Each row of a before or after table is a point. One or more steps were done to the points. Then noise was added and the rows were shuffled. The steps act on columns, c1 being the first. Name the steps. A step turns or swaps two columns, mirrors them in a line or flattens them onto one, adds a multiple of one to another, or multiplies or shifts one. Angles are multiples of 10 degrees, from the lower column toward the higher: turns from -170 to 170, lines from 10 to 170 but not 90. Use the fewest steps. Two steps may share a column if one is a turn and the other turns, adds or multiplies; they go together, in the order done. Otherwise the lowest column goes first.
In the rows, zero is written as 128.

Before (9 x 2)
[[218 153]
 [201  82]
 [163 120]
 [123 175]
 [ 88 121]
 [141  64]
 [117 100]
 [ 93 137]
 [ 89 151]]
After (9 x 2)
[[154 114]
 [117 218]
 [148 154]
 [193 132]
 [114  90]
 [104  95]
 [ 77 130]
 [124  87]
 [182 185]]
Steps: turn c1 and c2 by 80 degrees

Before (14 x 3)
[[121 149 152]
 [109  68 123]
 [176 161 183]
 [170 141 162]
 [152 127 171]
 [161 165 125]
 [171 133 167]
 [ 88 119 110]
 [124  78 123]
 [149   7  86]
 [ 91  69 119]
 [ 53  73  94]
 [169  44  97]
 [155  38 105]]
After (14 x 3)
[[ 72  50  59]
 [125 152 135]
 [ 43 152  78]
 [ 71  88  93]
 [ 42 170  73]
 [ 77 125  92]
 [148 119 122]
 [166 173 150]
 [137 174 130]
 [134 177 140]
 [122  80  77]
 [ 62 103 103]
 [  8 148  58]
 [159 164  95]]
Steps: swap c1 and c2; shift c3 by -30

Before (13 x 6)
[[130 102 127 110 108 142]
 [146 110 148 122 124 153]
 [247 125  49 121 127 143]
 [156 155 151 108 118 148]
 [128 183 134 142 174 118]
 [139 122  90 183 169 140]
 [154 118 154 155 112 135]
 [137 110 123 143 111 129]
 [179 110 154 124 138 119]
 [133 112 138 228 110  99]
 [150 105 147 110 112  97]
 [141  96 151 155 130 146]
 [129 140 155 109 163 158]]
After (13 x 6)
[[ 77 112  96 139 130 185]
 [133  95 155  98 151 109]
 [ 98 102 173 120 154 123]
 [136 101 129 129 147 144]
 [132 107 161 134 147 151]
 [126  98 149 157 142 124]
 [ 62 114  91 145 251 123]
 [145  92 128 144 138 108]
 [145 103 142  97 136 231]
 [ 91 174 131 116 101 140]
 [126  85 151 148 131 152]
 [129 147 162 147 148 108]
 [102 129 155 158 101 111]]
Steps: turn c1 and c3 by 20 degrees; turn c1 and c5 by 120 degrees; shift c2 by -10; swap c4 and c6

Before (14 x 8)
[[110  60  74 173 163 108 122 120]
 [135 150  98 158 131 115 145  97]
 [246  87  75 186  80 181 126 149]
 [132 131  77 140 195 134 141  62]
 [194 167  72 141  55  77 135 141]
 [143 149 112 170 170  83 116 174]
 [116 165 133 122  85 222 147  72]
 [140  93  73 161 126  88 115 150]
 [116 194  99 121 148 189 117   7]
 [147  58  88  74 105 166 130 130]
 [131 110  40 125 137 175 149 146]
 [135 189 162 118 148 201 202  33]
 [186 151 105 165 160  99  92 131]
 [120 127 120 142 130 119 143 161]]
After (14 x 8)
[[137 135 117 115 123 126 119 158]
 [237  73  92 205  94  89 182 151]
 [118  58  92 139 152 188  60  34]
 [175 171 158 120 100 145 111 168]
 [162 162 124 122  72  90 150 150]
 [185 150 169 155  93 150 136 126]
 [131  81  99 137  42 111 131 147]
 [117  29  89 118 146 161 150  73]
 [159 141 106 125  96 152 122  97]
 [ 90  88 108 167  96  58 155 129]
 [114  65 142 119  95 194 128   7]
 [177 171  66 179 100 168 195 141]
 [142 122 148 127  64 134  82  63]
 [159 148 145  90  66  62 117 118]]
Steps: mirror c1 and c4 in the line at 30 degrees; turn c2 and c6 by 90 degrees; turn c3 and c5 by 110 degrees; turn c3 and c7 by 130 degrees

Before (11 x 11)
[[128 108 137 125 135 176 169 138 125 121 129]
 [136 156 124  89  93 122 100 136 122 132 171]
 [158 127  92 125  72 102  94 151 153  87 150]
 [151 111 126 143 160 167 116 141 151 165 104]
 [137 132 113 132 107 134 150  78  96 135 146]
 [163 179  66 108  82  90 133 160 140 106 156]
 [147 113  98  99 109  94 132 145 182 130 149]
 [ 80 105 132 149 134 162 127 143 132 176  99]
 [140 125 171 142 113 138 163 123 111 155 107]
 [133 175 106 126  80 121 106 131 187 116 166]
 [102 116 153 165 173 137 125 142 134 149 133]]
After (11 x 11)
[[141 176 110 127 185 134 125 130 188 114 161]
 [146 156 122 162 171 149 133 137 119 128 206]
 [129 110 133 151 105  83  98 136 125 120 147]
 [178 109  97 145 145 171 115 148 187 132 164]
 [ 11 104 130 120 111  91 111 146 127 174  89]
 [205 131  95 125 206 150 146 150 150  84 147]
 [151 132 112 130 134 126  94  77  92 134 142]
 [184 109 125 128  98  86 136 145 148 166 103]
 [214 181  65 133 171 169 113 160 142 106 158]
 [159 126 170 119 116 117  77 121 110 155  98]
 [ 61 118 161  96  87 109 147 146 135 147 100]]
Steps: multiply c1 by 2.5; turn c4 and c6 by -160 degrees; add 1 times c4 to c11; add 0.5 times c10 to c7; turn c5 and c7 by 150 degrees

Before (13 x 12)
[[114  86 134 117 113 129 100 149 143 144 156 147]
 [137  78 111 144 145 138 169 132 141 153 116 135]
 [144 173 109 130  74 116 146 142  64 141 132 133]
 [135 111 160  90  83  82 123 165 168  95 113 163]
 [117 124 160 180 117 156 173 133 120  90  95 132]
 [149 144 109 120 134 126 115 120 124 137 111  98]
 [105  95 121 129 103 146 151 123 148 115 108 129]
 [127 111 112 139 138 149 147 176  79 172  74 132]
 [112  88 116 164 100 109 111 108 118  85 122  88]
 [113 124 107 120 118 117 154 161 107 124 162  94]
 [147 105 130 112 144 141 172 132 114  85  91 135]
 [104 139 131 116 121 109 128 125 104 189 140 141]
 [110  79 188 147 103 159 130 159 101 176 117 104]]
After (13 x 12)
[[107  92 105 139 123 150 124 170 181 175  84 139]
 [ 98 157 114 121 127 110 100 154 140 138 143  24]
 [122 142 110 145 134 145 119 126 113 174  84 146]
 [116 178 137 119 114 118 162 146 125 118 103 187]
 [144 141 177 146  89 135 145 180 166 166  83  59]
 [126 108  99 127  95  83 100 135 186 153 170 142]
 [139 100 158 180 101 147  70 145 116 127 109 140]
 [106 125 138 131  95 128 112 118 102 134  85 129]
 [141 108 119 110 133 149  64 133 120 124  90 150]
 [114 144 140 166 119  99 109 103 133  87  91   6]
 [135 106 103 121 133 129 140 115 138 127 132  36]
 [114 136 144 115 135 106 157 126 164 175 144 164]
 [144 122 137  93 124  61 126 173  83 101 104 233]]
Steps: turn c3 and c8 by 20 degrees; turn c1 and c3 by -40 degrees; mirror c2 and c11 in the line at 60 degrees; turn c5 and c6 by 40 degrees; turn c7 and c10 by 40 degrees; turn c7 and c9 by -160 degrees; multiply c12 by 3
